Each point is reached from the start by the listed moves, each made once or not at all, plus a little noise. Is the number of moves made odd or even? Then give how often each move was made.

Moves:
(1): 22	-3	19	14	22	3
(2): -6	37	23	0	-4	-12
(3): 4	3	17	5	-25	14
Start: 21	35	16	-24	9	34
Points:
41	69	76	-7	1	39 => odd (1, 1, 1)
18	35	14	-28	9	35 => even (0, 0, 0)
25	38	36	-20	-15	52 => odd (0, 0, 1)
46	32	38	-12	32	35 => odd (1, 0, 0)

Moves:
(1): -1	-9	-6	-17	-26	2	-19	-9	-2	-26	-19	18	-20	-20
(2): 12	12	0	6	34	-1	6	32	33	-16	-18	0	18	-27
(3): -11	8	44	-33	8	12	10	-18	-3	-1	3	-1	1	13
(4): 0	-23	22	33	-5	-5	0	2	17	-18	-4	10	-25	-23
(5): 29	-11	-10	7	10	5	30	-9	24	8	-8	1	10	-2
(6): -5	0	0	13	-3	10	-6	-10	-22	-7	-8	7	16	2
(7): 30	18	-10	7	1	11	39	21	11	-4	-16	-39	-3	1
(8): 15	-35	3	-7	-3	17	-12	14	-26	-11	10	2	-10	-5
(9): 18	-23	8	1	9	4	-4	8	18	-21	-17	-30	2	32
(10): -4	-4	30	4	-2	-9	-4	10	0	12	-27	-8	-7	-2
(11): 14	1	0	16	-31	13	-21	-1	1	-2	31	1	8	-25
Start: 3	-34	14	-25	-22	-13	16	-30	9	25	-2	-1	0	6
Points:
59	-67	95	-16	-50	26	16	20	41	-42	-43	-19	-39	-82 => even (1, 1, 1, 1, 0, 0, 1, 1, 0, 1, 1)
28	-49	50	2	-54	-12	35	-2	35	-13	-66	-19	-56	-38 => even (1, 0, 0, 1, 0, 0, 1, 0, 0, 1, 0)
75	-8	35	-9	0	41	72	-15	57	-2	-21	-32	49	-32 => even (0, 1, 1, 0, 1, 1, 1, 0, 0, 0, 1)
61	-53	36	-4	-57	19	14	15	-2	16	-2	-43	-12	-23 => even (0, 0, 0, 0, 0, 0, 1, 1, 0, 1, 1)
42	-60	33	-14	-74	0	-2	-38	35	14	-26	12	-8	-43 => even (1, 0, 0, 0, 1, 0, 0, 0, 0, 1, 1)

Moves:
(1): 10	-4	-3	5	-1	10	14	6	0	14	-2	-7	2	2	-24	3	18	-12	19	-2	7	12	-1	10	-29	20
(2): 0	17	-3	-4	-2	-8	1	4	5	4	10	-11	-5	13	5	4	1	5	0	2	-3	2	-4	12	-14	-11
(3): 4	-5	25	0	1	-4	-4	5	11	5	-17	-3	14	21	-2	-8	-6	7	-13	-13	-2	-4	-13	-4	-24	1
(4): -6	5	-4	15	0	-5	-3	5	15	11	5	4	-27	21	9	-8	5	-2	-7	15	-4	4	10	-11	1	1
(5): -1	-10	16	-6	-4	-6	15	-9	0	18	8	11	-9	-16	12	10	-27	7	-2	1	-5	-1	-16	-19	-6	-5
(6): 14	-13	-20	14	-6	35	4	-18	-14	9	-7	25	5	8	12	14	21	22	-16	2	-9	13	4	-7	-14	-4
(7): -5	-2	3	7	-5	1	5	2	-8	4	-13	-5	2	1	3	9	-4	6	1	-9	-5	1	-1	16	1	-4
(8): 5	-6	5	-4	24	10	-23	31	3	-2	6	-5	-8	-3	7	15	-3	-6	11	-9	-8	-20	4	5	4	-11
(9): 11	-6	-18	-7	-6	-17	-2	11	18	14	-3	-5	-10	-5	5	5	4	-2	5	-6	11	0	-7	-9	6	-5
(10): 18	22	-11	-9	6	7	18	-7	-20	2	5	-8	-3	-3	-3	-18	4	4	-14	-8	-16	1	0	-16	15	6
(11): -9	-28	12	18	9	-2	1	-1	-1	-15	30	19	-14	-3	-18	-16	5	4	-9	-10	-7	-14	-12	12	14	6
(12): -4	6	13	-17	7	5	15	7	19	-7	12	18	-4	1	4	-27	20	7	0	0	8	-8	-8	7	-9	-1
(13): -1	11	9	11	-1	3	-1	2	7	-4	1	0	8	-10	-1	4	3	-2	3	-9	-4	2	-16	-3	-3	3
(14): -12	3	-14	-2	-8	-10	26	-3	-3	-4	1	-13	1	14	-5	-6	14	-11	-5	4	1	7	-6	-12	2	5
(15): 6	2	5	-6	11	11	6	8	4	0	6	7	3	21	-2	-6	-6	6	-9	-3	16	1	-14	3	11	13
(16): -3	12	-4	-18	8	-19	5	2	-9	10	-5	3	4	-1	-14	22	13	-6	6	-2	-1	-14	5	6	-18	4
(17): -7	2	3	-1	16	-9	-1	12	-3	0	6	2	4	-16	5	-10	6	-3	-13	-11	4	11	1	6	-10	-8
(18): -16	-10	-11	1	12	-10	-10	18	-7	-1	7	5	12	5	-12	9	-16	14	15	-7	-13	3	-21	-1	9	6
(19): -14	2	5	0	12	6	-3	-11	3	-1	15	-20	-7	0	1	4	16	12	12	-6	13	6	6	-9	13	6
(20): 5	-10	13	12	8	4	-2	-3	7	13	11	10	13	0	-1	3	1	-4	3	13	-28	3	-8	18	8	-2
(21): 0	-2	4	9	3	17	6	1	11	7	-7	3	3	1	-8	-7	-3	9	-5	16	19	-6	2	-1	3	-10
(22): -1	5	21	-21	-25	6	-5	7	-15	16	12	-5	-10	8	-7	-8	1	-9	-3	-4	16	9	-7	6	13	-11
(23): 8	11	10	13	-4	-11	-2	14	6	17	18	27	11	1	9	-17	-19	-6	-1	-8	16	7	34	-6	-6	-7
(24): -2	11	-8	5	8	19	-8	-2	6	13	-4	7	-8	11	-6	-13	-5	-17	3	-16	12	-2	-2	5	-6	-7
Start: -13	-3	-1	-21	1	-7	-21	8	-12	-12	6	-5	20	6	-9	1	9	1	-2	-20	2	7	11	10	-6	-11
Points:
-18	-13	18	1	58	-8	-18	91	-9	26	57	32	28	41	-63	16	-6	14	27	-49	24	-20	3	65	-28	-4 => even (1, 1, 0, 0, 0, 0, 1, 1, 0, 0, 1, 0, 0, 0, 1, 1, 0, 1, 0, 0, 1, 0, 1, 0)
-49	19	65	5	43	-7	-33	69	18	45	67	17	-9	49	-38	-47	38	-26	-21	-71	58	-9	16	3	-22	-42 => odd (0, 0, 1, 1, 0, 0, 0, 1, 0, 0, 1, 0, 1, 1, 0, 1, 1, 0, 1, 0, 1, 1, 1, 1)
9	31	0	22	53	29	17	52	-17	51	33	45	36	41	2	-3	42	8	-51	-26	-15	16	25	10	-9	-26 => odd (0, 0, 0, 1, 0, 1, 1, 1, 0, 1, 0, 0, 1, 1, 1, 1, 1, 0, 0, 1, 1, 0, 1, 0)
-14	33	-19	-27	17	27	26	12	-6	95	61	5	-10	72	-23	12	33	28	-16	-27	11	36	-63	-28	17	-23 => even (0, 1, 0, 1, 1, 1, 0, 0, 1, 1, 0, 0, 1, 1, 1, 1, 0, 1, 1, 1, 1, 1, 0, 1)
-54	-47	41	-18	23	-48	21	26	33	18	66	0	14	37	-18	-13	17	44	5	-52	-26	1	-76	20	-4	-16 => odd (0, 1, 1, 0, 1, 0, 1, 0, 1, 0, 1, 1, 0, 1, 0, 0, 0, 1, 1, 1, 0, 0, 0, 0)
-38	-9	29	36	77	-22	-30	89	40	89	91	32	-11	6	-38	20	5	-2	38	-67	8	-2	-15	41	-37	-37 => odd (1, 1, 0, 1, 1, 0, 1, 1, 1, 0, 1, 0, 1, 0, 0, 1, 1, 1, 1, 1, 1, 0, 1, 1)
-24	-2	18	5	74	6	2	51	51	47	75	10	-11	53	-54	-78	58	23	-4	-53	6	13	-45	29	-27	-11 => even (1, 1, 1, 1, 0, 0, 0, 0, 1, 1, 1, 1, 0, 0, 0, 0, 1, 1, 1, 1, 1, 0, 0, 1)

Moves:
(1): 1	3	2	-7	3	1	-8	7	-9	7	8	-30	2	-8	-8	-1	9	6	1	-3	-6	3	7	17	8	21	15
(2): 3	0	-10	4	8	10	1	14	13	-2	1	-7	1	-18	-10	14	4	3	-2	-3	4	-7	12	-4	0	-3	8
(3): -4	-3	-6	10	10	-2	7	0	5	-7	3	-2	-16	8	8	-9	8	0	0	10	18	2	-4	0	7	6	-2
(4): 14	-2	-4	-3	1	-8	-3	-3	17	16	1	-6	0	-4	6	0	15	8	12	0	14	-5	-1	-14	18	17	-9
(5): 2	-3	-19	-8	18	1	2	12	-15	3	-3	0	-6	-10	-19	-10	7	-1	8	7	14	9	2	-14	-5	-6	-6
(6): 10	13	8	-13	-2	3	3	-3	3	12	0	-3	2	6	-10	-1	-3	4	-11	7	2	9	-1	8	2	-2	1
(7): -9	-2	0	6	7	1	1	-8	5	-12	13	-12	-3	-1	9	19	2	5	9	-5	5	-3	-10	9	-2	4	11
(8): -9	2	7	-5	-8	1	-3	16	-7	2	-7	4	10	8	4	-11	4	6	-3	6	-6	4	-2	1	4	-1	-3
(9): -8	10	8	0	-11	28	-10	10	-10	0	-16	-3	-10	4	11	-2	5	-9	-2	17	-2	12	-19	-4	-14	-6	-10
(10): 3	-15	-3	15	9	-2	8	12	-15	-6	9	4	-5	1	-6	12	8	-5	-8	10	7	-9	6	-3	4	-3	-2
(11): 5	24	-1	5	6	0	13	4	10	-9	2	-4	7	-4	-3	7	5	2	1	-12	8	-15	-14	5	9	-2	-9
(12): 5	3	-13	-7	9	-3	-5	3	16	-10	9	-4	8	5	-2	-5	-2	7	-4	-12	-9	9	-4	3	2	-8	-18
(13): -10	4	-9	0	15	-8	3	1	-1	2	2	3	-12	-11	-12	-3	11	6	-6	-14	4	13	0	-17	-8	6	4
(14): 0	1	0	-3	0	18	0	-5	8	3	-7	0	3	12	11	1	-2	-4	5	-6	-5	6	-4	-2	-10	10	0
(15): 1	-4	7	-3	5	1	-10	-1	15	-4	0	7	-4	-2	6	3	1	0	-2	3	9	7	-3	-5	16	11	-3
(16): -3	-7	0	1	6	13	1	2	-1	-1	5	3	2	-3	5	3	-9	-10	12	-5	-10	5	5	-4	-10	-7	-12
(17): -11	-3	1	7	8	7	-6	11	2	-9	0	-15	14	3	7	9	-1	-6	9	3	-12	-12	10	-4	8	5	2
(18): -11	2	-5	-13	-7	-4	-2	12	3	-3	-2	0	-2	5	2	-11	7	-4	-1	4	-5	5	-1	-2	6	4	-13
(19): -14	23	5	2	-20	-4	16	-19	-7	-15	-9	5	-4	-8	-12	-13	15	-11	-8	-19	1	3	-8	-2	0	-16	12
(20): 0	19	6	-13	4	5	-2	-1	7	1	5	-15	6	-7	2	1	2	3	-1	1	14	14	1	-20	-6	26	9
(21): -2	-9	25	-5	13	1	-13	-2	-20	2	-2	-2	-9	8	3	7	4	3	6	2	12	4	0	13	-11	-5	3
(22): 12	5	4	1	4	-11	-6	-4	4	12	6	-4	3	1	9	9	-2	6	4	-6	9	2	6	10	6	-2	28
(23): 8	1	-1	-10	-8	-13	-2	1	-4	9	5	-3	-3	1	-19	-12	-6	7	0	-5	8	-4	-2	-12	4	-7	3
(24): -7	-3	-6	6	-3	-6	3	4	10	-5	-1	-13	10	4	-5	4	9	-5	-8	-4	0	-3	-8	6	3	3	0
Start: -2	14	-8	15	-4	7	-9	13	1	3	13	9	17	-5	9	-12	-11	-9	15	5	-1	-14	2	1	-14	-12	3
Points:
-59	74	-42	-4	34	39	0	40	44	-54	20	-45	6	-10	-3	-30	42	-30	29	-35	37	33	-58	-60	-14	13	-29 => even (0, 0, 1, 0, 1, 0, 1, 0, 1, 0, 1, 1, 1, 1, 1, 1, 1, 1, 1, 1, 0, 0, 1, 1)
-13	66	-23	2	8	52	23	58	-25	0	-6	8	2	-29	-52	-26	28	-21	2	-13	24	13	-22	-46	-39	-48	-12 => even (0, 1, 0, 0, 1, 1, 0, 1, 1, 1, 1, 0, 1, 1, 0, 1, 0, 0, 1, 0, 0, 0, 1, 0)
-27	47	-13	28	71	8	17	24	-2	-44	33	-14	-28	-53	-25	16	57	-3	13	-15	95	3	-18	-34	-11	7	27 => odd (0, 1, 1, 0, 1, 0, 1, 0, 0, 1, 1, 0, 1, 0, 1, 0, 0, 0, 1, 1, 1, 0, 0, 0)
-42	33	-26	14	83	27	-10	69	8	-45	41	-46	6	-22	0	9	60	-7	38	-37	36	12	0	7	7	3	17 => even (1, 1, 1, 0, 1, 0, 1, 1, 0, 1, 1, 1, 1, 1, 1, 1, 1, 1, 1, 0, 1, 1, 0, 0)
-4	14	-7	-32	31	28	-43	68	4	10	9	-12	-12	24	14	-46	41	3	27	41	69	39	-29	-57	1	27	-47 => odd (0, 0, 1, 1, 1, 0, 0, 1, 1, 1, 0, 1, 0, 1, 1, 0, 0, 1, 0, 1, 1, 0, 1, 0)
-1	35	11	-2	4	6	-12	6	52	13	3	-16	0	5	15	-7	45	-9	11	-10	59	10	-10	12	22	11	29 => odd (0, 1, 1, 1, 0, 1, 0, 0, 0, 0, 0, 0, 0, 1, 1, 0, 0, 1, 1, 0, 1, 1, 0, 1)
14	39	-1	10	26	43	-30	75	34	16	28	-50	27	-26	17	29	30	-14	31	18	20	-19	12	2	38	21	-3 => even (1, 1, 0, 1, 0, 1, 0, 0, 1, 1, 1, 0, 0, 0, 1, 1, 1, 1, 0, 0, 0, 1, 0, 0)
-33	64	-27	18	29	40	8	59	34	-15	-9	-23	10	-36	-17	-21	60	-22	17	-1	44	8	-30	-45	15	-7	-26 => even (0, 1, 1, 1, 1, 1, 0, 1, 1, 0, 1, 0, 1, 0, 1, 1, 1, 0, 1, 0, 0, 0, 0, 1)
-15	43	-3	13	14	21	-18	48	10	-11	24	-66	16	20	16	-14	52	-26	36	-24	29	-10	-28	9	16	-1	-8 => even (1, 0, 1, 1, 0, 0, 0, 0, 1, 1, 1, 1, 0, 1, 0, 1, 1, 1, 1, 0, 1, 1, 1, 1)
-38	93	31	-24	11	20	-20	33	-5	-11	9	-55	-12	-11	-18	-37	47	-8	4	-3	51	29	-31	-19	8	32	15 => odd (1, 0, 1, 0, 0, 1, 0, 0, 1, 0, 1, 0, 1, 0, 1, 0, 1, 1, 1, 1, 1, 0, 1, 0)
10	31	-29	-2	37	48	-22	40	16	6	28	-20	13	-23	1	15	-8	-5	30	5	14	21	-7	5	-35	-40	5 => even (0, 1, 0, 0, 1, 1, 1, 0, 1, 0, 0, 1, 0, 0, 0, 1, 0, 0, 0, 0, 0, 1, 0, 0)

Moves:
(1): 3	3	-9	9	-18	-17	20	-12	-5	-17	-8	28	-17	-24	4	-5	-1	-14	7	-16	-1	18	-5	3	5
(2): 5	-18	-5	-15	10	-7	-4	9	-11	-5	-2	8	12	-6	-10	-21	-6	-25	-1	12	-7	1	-27	14	-11
(3): 4	-5	3	7	-4	-11	0	9	-11	16	8	7	-13	-13	-4	10	-11	5	-10	-1	-8	-9	-7	-5	5
(4): -15	13	24	2	0	-3	12	0	3	7	-3	-3	6	0	10	-3	5	-7	7	-19	8	12	-17	4	9
(5): 5	-20	-7	-7	25	2	0	-10	9	-5	-8	4	-2	-23	5	-18	-1	-10	4	12	3	-3	21	11	29
(6): 3	1	-8	-6	1	20	-3	13	5	4	2	0	-1	19	6	-7	3	-9	-27	-8	12	4	-4	30	3
(7): 2	-8	3	3	-22	-16	-3	11	5	-8	3	2	-18	14	14	12	22	-30	18	23	-5	-2	-6	-6	7
(8): -15	5	-22	-2	-16	9	-10	-11	-2	0	13	-4	2	-5	-7	9	0	0	16	-9	16	2	-7	9	9
(9): -3	-18	2	0	-12	2	-9	5	-3	-4	-1	8	2	1	-4	-5	2	8	-13	-10	23	-3	-1	-18	-10
(10): 4	-1	-10	-24	-3	3	19	-8	14	8	-3	-23	-7	-1	-18	7	40	-2	2	3	-7	10	-12	-1	-6
(11): 11	-5	0	-12	16	7	-14	-6	-8	3	3	4	0	6	10	16	9	13	6	-6	-5	21	-3	-13	19
(12): 16	-1	6	-1	17	5	-8	-6	17	-5	23	-2	-13	0	-23	2	-11	-21	-3	-19	-7	5	12	-4	-1
(13): -6	-7	8	11	-5	15	6	11	-4	11	-15	10	19	-11	-7	5	10	6	10	-3	-6	-11	3	-5	9
(14): -3	6	14	-2	0	21	9	-16	-11	-19	9	0	9	-2	-1	-18	-2	-3	-1	2	-35	-17	1	-19	-2
(15): -2	-5	-11	-14	0	-12	15	6	10	12	15	-3	24	3	8	7	3	2	-18	-13	-3	-5	8	-7	-7
(16): -6	-5	-3	3	17	11	11	6	-9	5	17	3	-2	-6	10	-2	11	-11	2	20	8	16	-9	1	-9
(17): 20	11	3	-11	-26	16	-2	16	24	-23	11	8	6	3	-9	-20	2	24	-5	11	3	9	-6	-6	12
(18): 1	-11	18	3	-20	-2	9	-12	-16	7	1	3	10	15	-1	1	-1	11	-10	4	13	1	0	4	-9
(19): 7	4	-3	18	-17	-2	8	2	-3	4	-20	-5	7	4	1	-10	-7	4	-5	9	-12	23	12	-10	13
(20): -7	16	12	1	3	8	-12	8	5	3	-9	7	5	-13	13	19	-4	8	-7	12	3	-8	-13	-5	2
(21): -4	2	-10	30	11	-2	4	-13	-4	13	-9	15	-4	22	-1	13	-10	-2	2	11	10	-21	-5	-17	1
(22): 5	-2	5	2	-4	17	5	0	-19	32	6	6	-10	-5	11	-8	1	0	15	-2	11	12	7	-25	-14
(23): 20	12	-5	9	-6	7	-2	8	-9	3	-15	-13	-5	-2	13	8	5	-13	-8	1	5	-14	-2	-1	-5
(24): 11	4	-3	32	13	-18	-16	-16	8	25	11	5	10	2	7	-8	10	5	-3	-9	-5	11	-7	10	0
Start: -2	8	2	3	18	6	-13	18	17	-12	6	-14	-5	0	24	3	6	-9	1	-3	-6	-5	22	4	-7
Points:
10	-37	-28	29	35	82	-30	28	-24	44	22	27	7	21	10	-5	9	-46	3	-8	36	45	0	-34	0 => odd (0, 1, 0, 0, 0, 1, 0, 1, 1, 0, 1, 1, 1, 0, 0, 1, 0, 0, 1, 0, 1, 1, 0, 0)
22	12	8	-49	-40	61	7	-15	-12	-24	26	22	4	-31	16	-17	43	3	23	7	-16	44	-42	-36	-5 => even (1, 1, 0, 0, 0, 0, 0, 1, 0, 1, 1, 0, 0, 1, 0, 0, 1, 1, 0, 1, 0, 1, 0, 0)
12	3	52	48	25	5	-33	-5	45	-13	10	2	0	-17	45	-25	18	-55	-3	-2	-34	15	24	-33	39 => odd (0, 0, 0, 1, 1, 0, 1, 0, 1, 0, 0, 1, 0, 1, 0, 0, 0, 0, 1, 1, 0, 0, 0, 1)
73	-12	3	19	35	66	-23	50	17	30	52	18	23	-37	47	-68	0	-44	-78	14	-16	20	7	-30	-4 => odd (0, 1, 1, 0, 1, 1, 0, 0, 1, 0, 0, 1, 0, 1, 1, 1, 1, 0, 1, 1, 0, 1, 1, 1)
18	15	19	37	-25	11	-8	61	-12	3	-18	23	-42	-13	95	37	40	-55	-28	1	21	55	-33	-17	30 => odd (1, 0, 1, 1, 0, 1, 1, 0, 1, 0, 1, 0, 0, 0, 0, 1, 0, 0, 1, 1, 0, 0, 1, 0)
-6	-15	-36	58	21	6	-12	-36	20	16	15	6	41	3	34	-28	1	-5	-17	-10	-9	-17	45	-38	25 => even (0, 0, 0, 0, 1, 0, 0, 1, 1, 0, 0, 0, 0, 1, 1, 0, 0, 0, 1, 0, 1, 0, 0, 1)
19	-51	-23	37	28	17	-18	-1	15	69	46	29	24	27	27	-10	26	-83	4	-4	26	-12	18	18	9 => even (0, 1, 0, 0, 1, 1, 1, 1, 0, 0, 0, 1, 1, 0, 1, 0, 0, 1, 0, 0, 1, 1, 0, 1)
